Each row of a before or after table is a point. The points were changed in one or more steps. Then noise was added and the rows were shuffled. The steps act on columns, c1 being the first. What was done? A step turns or swaps two columns, mirrors them in a line or flattens them onto one, adds a multiple of one to another, or multiplies or shifts one. Angles are multiples of 10 degrees, from the lower column toward the higher: turns from -170 to 170, lines from 10 to 170 but not 90. Use the fewest steps. Two steps may share a column if one is a turn and the other turns, adds or multiplies; they go together, in the order done. Otherwise the lowest column goes first.

Before (13 x 2):
[[-35 -49]
 [ -4   5]
 [ -8  -7]
 [-16  23]
 [-20   6]
 [ 25  11]
 [  5  15]
 [ 16  59]
 [-29  11]
 [ 11 -24]
 [-40 -34]
 [-41 -32]
 [-35 -47]]
After (13 x 2):
[[ -3  61]
 [  3  10]
 [ 11  51]
 [ 26  -8]
 [  8  51]
 [ 30  10]
 [-24  11]
 [ 25 -55]
 [  6 -15]
 [  5  -1]
 [-12 -24]
 [ 19   8]
 [ -6  61]]
Steps: turn c1 and c2 by -140 degrees

Before (8 x 8):
[[-10  -9   1  -9  12 -19 -10  17]
 [ -1  -3 -11   9   5 -15  -3  23]
 [ -4  12  -6  -4  -6  -7  22  -4]
 [ -2  22  -9  -8   5 -13  -7  -8]
 [-22   7  -7 -10   1 -11  -9  -8]
 [ -7  -9   4  -4  -5 -15 -13  22]
 [ -2 -11  -3  -7   4  29 -12  -8]
 [ -3   0   5   9  10  -2  -9  16]]
After (8 x 8):
[[-12  22  -1   1   6 -13 -22 -11]
 [-11  -2  -7  -6   5 -15 -12  23]
 [-17  -8  17 -19  -5 -15 -35  14]
 [-32   7   4  -2   0 -11 -28 -13]
 [-13  11 -28  -3  -5  -7  59  -7]
 [-20  -9  11 -12  12 -19 -28   7]
 [-13   0  14   2  11  -2 -24  18]
 [-12 -11   9   3   4  29 -34 -10]]
Steps: shift c1 by -10; multiply c7 by 3; turn c3 and c7 by 20 degrees; turn c4 and c8 by 40 degrees; add 0.5 times c5 to c4

Before (9 x 12):
[[ 17 -19   1  -2  -1 -60  12   0  19  54  10  25]
 [ -5  14 -37 -12 -49  25 -17  -2 -31  -5  15  19]
 [-28  17  45   4  15 -23 -40   9 -16 -24  35  13]
 [-41  22 -17  55  35 -16 -19   2 -29   1 -15  -4]
 [  6 -13  -4  22  12  11 -18 -12  -4   8  41  -4]
 [-17 -10   7   9 -32   0  30  23  12   8 -12  -9]
 [ 26  10   7  16   7   5  -4  37   0   3  -6 -14]
 [ 20   2   8  23   6  -9 -35  32  20  -6  12 -29]
 [ -1  41 -38  35 -14  -5   0   3 -10  21  33  14]]
After (9 x 12):
[[ -6  26  38  20 -49  15 -20  -1 -31  -3  13 -12]
 [  5  -6  29  -4  12  15 -15  -4  -3   8 -29  22]
 [-18  -9 -12  -9 -32   6  20   9  11   7   6   9]
 [ 26  12  -8 -14   8  -1  10  15  -1   3   1  15]
 [ -1  32  50  13 -13 -26  -2   2  -9  22   1  36]
 [-29   4 -12  13  16 -29 -52   4 -17 -26 -55   4]
 [-41  12   3  -4  35 -25 -40   3 -28   0  23  57]
 [ 17 -46   6  24  -2 -41  21  -1  18  54  -9  -2]
 [ 20  -3   2 -28   5  -8 -25  13  20  -5 -14  24]]
Steps: add 0.5 times c1 to c7; turn c2 and c6 by -30 degrees; turn c3 and c11 by -140 degrees; swap c4 and c12; multiply c8 by 0.4

Before (12 x 20):
[[ -4   9  -8  19  -3  -6   9   2  -8  11   9  -5  15   5 -13   4  -8   4
   -2  -1]
 [ -5  -3  -8  11 -16  -8  25  -9  -8  10 -15 -11  -9   2   7  12  -4  -7
    3   6]
 [ 12   5  11   6 -20  15  11 -45   3  12  -3 -16  -7  11   5  13 -16   4
   -5  -1]
 [ -1  -5  -5   1   5  -4  -7   7  10 -10 -19   2   2  21   5  14   1 -30
    5  -2]
 [ -3   3  21  -2  -2  -7   4  -6  -9  11 -60   5  -4  21   7   4 -12   3
    7 -14]
 [  8 -30  -4   3   0 -10  -8   4  -8   4   8   2 -10  17 -39   2  12  -2
   14   2]
 [ -4   3   9  15   5  -6  19   6  -6   8   9   6  -8 -10   6 -17 -15  -5
   -7  -3]
 [ -8  10  -8  25  -7  20  -8   3  19  -2   8   6   5  20 -11  12  -8  -7
   19 -28]
 [ -3  10  -8  -3 -11  -9  -5   3  -6   6   3  -9  -1   1  -6  -1  -1   5
   -4 -18]
 [ -4   7  -8   9   4  -5   2 -12  -4 -26 -14   3  -4  12   4  14 -11  -7
   -9  -7]
 [  1   6 -11   4  -1   2   1  -3   4   3   5  -9  -9  16   7  -5 -19   2
   -9   1]
 [ -1   7  12  -2   2  32  17  -2  -8  -3   0  -2  -6  11   1  14 -13   0
   -9   2]]
After (12 x 20):
[[  0   8  13  -1 -31  32  17  -3 -10  -4   0   0  -5  11   0  14 -14  -1
   -9   1]
 [ -3   3  10  15  10  -7  20   7  -6   9   8  -7  -8 -10  -2 -17 -14  -6
   -7  -4]
 [ -9  10  -8  24 -27  20  -9   4  21  -2   9  -3   4  20   5  12  -8  -8
   19 -28]
 [ -3   8  -9   9   8  -5   2 -13  -4 -26 -15  -4  -6  12  -2  15 -11  -8
   -9  -8]
 [  9 -29  -5   3  11 -11  -8   4  -8   5   9  12 -10  18  15   2  11  -2
   14   2]
 [ 12   4  11   6 -35  15  10 -45   4  12  -3  13  -7  11  -5  13 -16   5
   -6   1]
 [  0   6 -11   4  -3   2   2  -3   3   2   5   5  -8  16  -2  -6 -19   2
   -9   1]
 [ -4   3  21  -2   5  -7   3  -6 -10  10 -59  -8  -4  20  -1   3 -12   4
    6 -14]
 [ -4   9  -8  -3  -3  -8  -4   3  -6   7   3  10   0   0   1  -1  -2   4
   -4 -17]
 [  0  -4  -5   0  10  -4  -6   7   9  -9 -19  -4   1  23  -3  14   1 -31
    5  -1]
 [ -5  -3  -8  11  -8  -8  26 -10  -8  10 -14   7  -8   2  -4  13  -5  -7
    3   6]
 [ -4   9  -8  18   2  -6   9   2  -8  10  10   9  15   5   4   5  -8   3
   -2  -2]]
Steps: add -1 times c6 to c5; turn c12 and c15 by 160 degrees; multiply c15 by 0.4
